Every row gives one point. To make a cloud, some directions were put in groups of two or more. Within a group, all points are equally far from the middle, so they leave a hole (a ring in 2 directions, a hollow ball in 3). The other directions are filled evenly. Then the cloud was stretched, turned, moved and blurred a little. How many holes are there, and how many directions does each take, smallest first?
In the rows, zero is written as 128.

Cloud:
[[108 127]
 [129 100]
 [ 96  64]
 [177 106]
 [170  84]
 [173 102]
 [ 91 162]
 [105 115]
 [169 141]
 [170  99]
 [ 87  96]
 [134 173]
 [ 97  85]]
Holes: 0

Cloud, 13 rows:
[[105 119]
 [149 179]
 [143 179]
 [181 151]
 [136 180]
 [107 164]
 [133 180]
 [182 148]
 [162  99]
 [123 177]
 [156  97]
 [145 180]
 [100 148]]
Holes: 1 (2)

Cloud, 19 rows:
[[112 189  92]
 [149 104  97]
 [140 121 191]
 [148 106  84]
 [ 72 114 131]
 [ 88 164 177]
 [ 85 166 109]
 [105 159 190]
 [137  92 165]
 [129  91 125]
 [ 81 161 181]
 [128 194  91]
 [139 166 149]
 [ 99 133  67]
 [151 147 156]
 [137 100  96]
 [ 87 165  97]
 [124 106  81]
 [175 135 105]]
Holes: 1 (2)

Cloud:
[[ 86 103 142  90]
 [155  89  94 114]
 [116 164 134  88]
 [ 59  98 111 156]
 [126  87  88 178]
 [ 75 158 117 168]
 [ 72  82 104 164]
 [ 82  94 147 101]
 [132  79 132  98]
 [136 170 137  98]
 [115 145 139 188]
 [ 78  82 147 125]
 [139 151  98 176]
 [ 74 105  76 150]
 [148  99  82 163]
 [ 85 101  68 142]
 [ 97  73 125 174]
 [143 172 111 107]
 [117 165 156  99]
 [ 77  77 115 165]
 [ 56 133 141 143]
 [ 93  91  69 146]
 [138 164  93 157]
 [158 163 118 114]
 [ 85 160  91 157]
 [126  87  85 100]]
Holes: 2 (2, 2)

Cloud, 31 rows:
[[155 130  93 159]
 [156 160 150 131]
 [ 80 178 133  97]
 [145 161 197 165]
 [154  97 153  99]
 [154 167 180 126]
 [148 122 107  79]
 [ 63 149 125 114]
 [130  66 163 153]
 [159 145 135  57]
 [101  86 117  98]
 [105  80 149 116]
 [ 90 104 175  59]
 [126  76 138 129]
 [ 60 131 128 103]
 [160 143 140 190]
 [105  77 177 132]
 [129  84 120 113]
 [125  80 123 122]
 [ 83  95 154 110]
 [ 76 113 146 200]
 [128  83 137 109]
 [ 74 123 174  84]
 [ 80 107 168 180]
 [ 87  93 156 109]
 [161 155 143  85]
 [136  93 103 117]
 [ 88  75 134 170]
 [157 164 138  76]
 [ 85  86 122 123]
 [ 62 100  93 129]]
Holes: 1 (2)

Cloud:
[[107 132 184 102 165 109]
 [130 141  48 130 110 133]
 [111  97  59 117 113 124]
 [177 127 145  95 143 187]
 [149 172 146  78  95  91]
 [158 145 102 102 157  70]
 [ 75 156  83 152  94 116]
 [124  73 112 149 159 146]
 [173 146 123 111 174  86]
 [175 107  78 121 101 127]
 [165 162 140 123 168  78]
 [ 87 146 135  85 144  72]
 [133 182  98  96  64 164]
 [126 190 107  99  62 153]
 [140 141  77  78 156 100]
 [ 81 122 148 157  83 119]
 [120 156  55  95 148 125]
 [146  70 169 132 118 132]
 [176  76 150 141 127 139]
 [ 93 180 141  80  99  94]
 [ 96 186 122  94 128  70]
 [128 151  54 138  92 139]
 [ 66 165  80 129 142 134]
 [133 194 109  98  67 156]
 [148 185 139 119  61 126]
 [ 96 110 100 106 184 142]
 [115  77 101 114  99  87]
 [100 107 144 109 183  91]
 [102 114 156 143 177  86]
 [142 175 127 186 130 125]
 [117  98 115 160 124 184]
 [102 175 151 122 159 184]
 [121  72 160  96 108 131]
 [137 215 130  98  94 135]
 [167 171 105  94  93 182]
 [ 92 110 109 129  87 183]
 [172 145 109  59 129 128]
 [ 98  95 150 160 139  87]
 [158  79 176 126 119 138]
 [118 145  48 131 108 133]
 [128 183  96  84  76 166]
 [124 138 109  61 144  82]
 [ 82 152 137 104 100 184]
 [ 88 108 127 124 157  70]
 [ 99 106 110  84 173 105]
 [164 139 136  71  87  99]
 [114 133 143 171 103 182]
 [104 198 114 106 127  74]
 [ 93 165 186 116 142 131]
 [151  75 156 111 126 172]
 [155 129 153 171 154  88]
 [103 136 149  68 102  91]
 [149 214 150 118 123 150]
 [103 144 113 140 187 170]
 [151 174 112 169  83 138]]
Holes: 3 (2, 2, 2)

Cloud (55 x 6):
[[152 114  78  94 137 107]
 [156  60  46 133 162 119]
 [133 152 176 141 159  89]
 [105 191 129 142 124 149]
 [ 84 121 127 173 153 126]
 [ 87 147  88 129  83 154]
 [ 69  93  74 162  68 100]
 [ 94 115 104  97 114 144]
 [ 97 225 173 130  96 118]
 [105 133 100 141  44 132]
 [139 118 147 125 188  84]
 [166 151 104 169 123 128]
 [ 72 113  68 125  58 112]
 [138  25 136 182 144 117]
 [131 169 188 131 112 100]
 [161 126  93 153 110 132]
 [ 59 143 119 183  93 134]
 [141  47 131 153 148 119]
 [ 72 131 137 192 147 140]
 [123  58  79 138 106 117]
 [164 101 112 120 123 138]
 [ 85 127 100 110 127 165]
 [116  44  78 138 160  97]
 [120  48 114 122 136 110]
 [102 100  73 158 153 133]
 [ 95 155  79 146  62 162]
 [ 81 106  95 177 135 155]
 [ 73 143 106 186 137 103]
 [113 102 127 188 136 114]
 [ 58  67 144 188 129  80]
 [106 129  83 135  93  99]
 [163 129 115 119 100 121]
 [106  98 145 171 151  92]
 [ 92  99 151 175 174 131]
 [154  83 101 158 155 127]
 [143  91  67 169 156 129]
 [150 112  69 133 154 140]
 [ 91  81  83 175 164 136]
 [133 101  78 123 154 125]
 [ 58 121 118 132  89 117]
 [137 147 152 152 107  92]
 [117 112 112 136  88 134]
 [123  25  87 148 157  98]
 [144  99 107 192 110  94]
 [ 70 100 119 148 148  72]
 [ 96 175 150 126  97 131]
 [169 126  78 136 149 115]
 [ 85 173  83 188 146 111]
 [188 124  84 146 142 112]
 [ 98  70  50 134 118 132]
 [130 140 121 188 147  93]
 [104  68 155 167 154 148]
 [147 158 105 135  99 131]
 [103 153  62 125  79 100]
 [142 144  90 113 110 131]]
Holes: 0
